Each row is a point. To make a cloud, some directions were put in groups of two or more. Within a group, all points are equally far from the middle, so they leave a hole (a ring in 2 directions, a hollow ball in 3). The other directions are filled evenly. Then the cloud was stretched, turned, moved and blurred a little. Count the holes, and give their numbers of directions, smallest first.

Cloud (21 x 3):
[[ -9 -19 -46]
 [-21   1  36]
 [ -9  53  12]
 [  6  -9 -42]
 [-11  11  49]
 [  0 -11  51]
 [-23 -13  23]
 [ -4 -14 -47]
 [-11  39 -41]
 [ 24  44  24]
 [-37  43  21]
 [-11  52 -15]
 [ 46  33  24]
 [-13  19 -59]
 [-45  37  18]
 [-21 -15  23]
 [  2  36 -31]
 [-32  52  12]
 [-17  47  28]
 [ 17 -34  39]
 [-18 -29 -16]]
Holes: 1 (2)

Cloud (19 x 3):
[[ 18 -28  -7]
 [ 14 -25   4]
 [-25 -47  52]
 [ 10  41 -23]
 [ 32   5  45]
 [ -3  11 -27]
 [-39 -49  43]
 [  5  22  -4]
 [-31 -32 -22]
 [ 21 -56 -12]
 [ 25 -18   7]
 [ -7 -28 -44]
 [-22  -1  18]
 [ -7 -18   4]
 [ 48 -12  42]
 [ 54 -31  42]
 [ 25 -37   4]
 [-63   5  16]
 [  4 -65  27]]
Holes: 0

Cloud (29 x 4):
[[-11 -55 -33 -17]
 [  8 -16   0 -24]
 [ 63  63  34  55]
 [ 45   9  28  34]
 [  4  57  47  36]
 [  3 -27  16 -12]
 [ -3 -47 -50 -47]
 [ -4 -19 -44 -46]
 [ -8  30  39  11]
 [-11   1  -6  17]
 [ 57  41  12 -10]
 [-34  12  20  34]
 [ 53  41  13  -2]
 [ 26  57  33  23]
 [ 17 -31  14  18]
 [  6 -33   8 -41]
 [  7 -16  45  15]
 [-35 -43   5 -31]
 [-35  37  12   8]
 [-21  23  39  34]
 [ -8  -3 -11  16]
 [ 30  61  12 -13]
 [  9  -9  -5 -45]
 [ 21   0   9   0]
 [ 63  60  13  16]
 [  5   8 -17  26]
 [ 35  57  -2  -4]
 [ 48  41  10 -16]
 [  0  -1  -4 -25]]
Holes: 0

Cloud (56 x 6):
[[-48  -1 -11 -22  -4  51]
 [-16 -28  21  46  -9  11]
 [ -2 -66  10  28  13   4]
 [-16   7  29 -39 -13  -2]
 [ 62  34 -67 -50 -59   0]
 [ 51  37 -22   3  31 -17]
 [ -6 -62  21   5  75  -5]
 [ 26  76 -33  -9 -20  34]
 [ 13  23 -44  56 -51 -11]
 [ 13  16  46  -7 -33 -11]
 [-21 -16  46  31  29   8]
 [ -6  -7  60  28  -4 -42]
 [-32 -25 -17 -10 -23  24]
 [-18 -46  10  11  44  20]
 [-22  16 -25   9  50  -7]
 [  9  -2   6  -1   1  55]
 [ 17  17  19 -38 -59  36]
 [  1 -14  37 -23 -23 -17]
 [ 35  14 -41 -43 -15  13]
 [-22 -57  -8  47 -13 -30]
 [ 35  26   3  11 -45 -31]
 [-42 -41 -15  14 -13  27]
 [  1  26 -30  17  17  38]
 [-16 -37  40  27  45 -13]
 [ 38   0  -2 -41 -28  -1]
 [ 28   4 -71   3  27  26]
 [ 36  55 -38 -20 -30  12]
 [-12 -34 -23 -29  28   6]
 [ 25 -48 -25  24  25  36]
 [ 24  -8 -74  27 -12   2]
 [ -7  38 -53  42 -24  19]
 [  2 -40   2   4  -4  28]
 [ 25  -8 -47  -7 -46 -41]
 [ 10  25 -46  -2 -54 -20]
 [ 54  47 -56 -32  -2  17]
 [-60 -12  -1   7   4  35]
 [-18 -22  36  30 -40  14]
 [ 38   6 -54 -18  20  18]
 [ 14  20 -49  12  10  22]
 [-16   8  -8  -1 -24 -10]
 [-22  -7 -23   0 -22  10]
 [ 18 -13 -56   6   1  39]
 [ -5   6   9  50   9 -28]
 [ 11 -26   3 -39 -11  24]
 [  8  16 -24 -20 -61  16]
 [-13  19 -16  42 -32 -56]
 [-23 -15  44  15  23  -7]
 [-13  -3   4  29  45  38]
 [ 15  34  34 -33  28   5]
 [ 40  74 -47 -56 -42  26]
 [ 48   6 -37  -1  45  -3]
 [  7   4  23  -8 -13  33]
 [ 40  40 -53 -20  32  12]
 [ -1  21   6  36 -25 -19]
 [ 20 -34   5 -36  21  45]
 [ 29  66 -27 -40  -1  15]]
Holes: 0
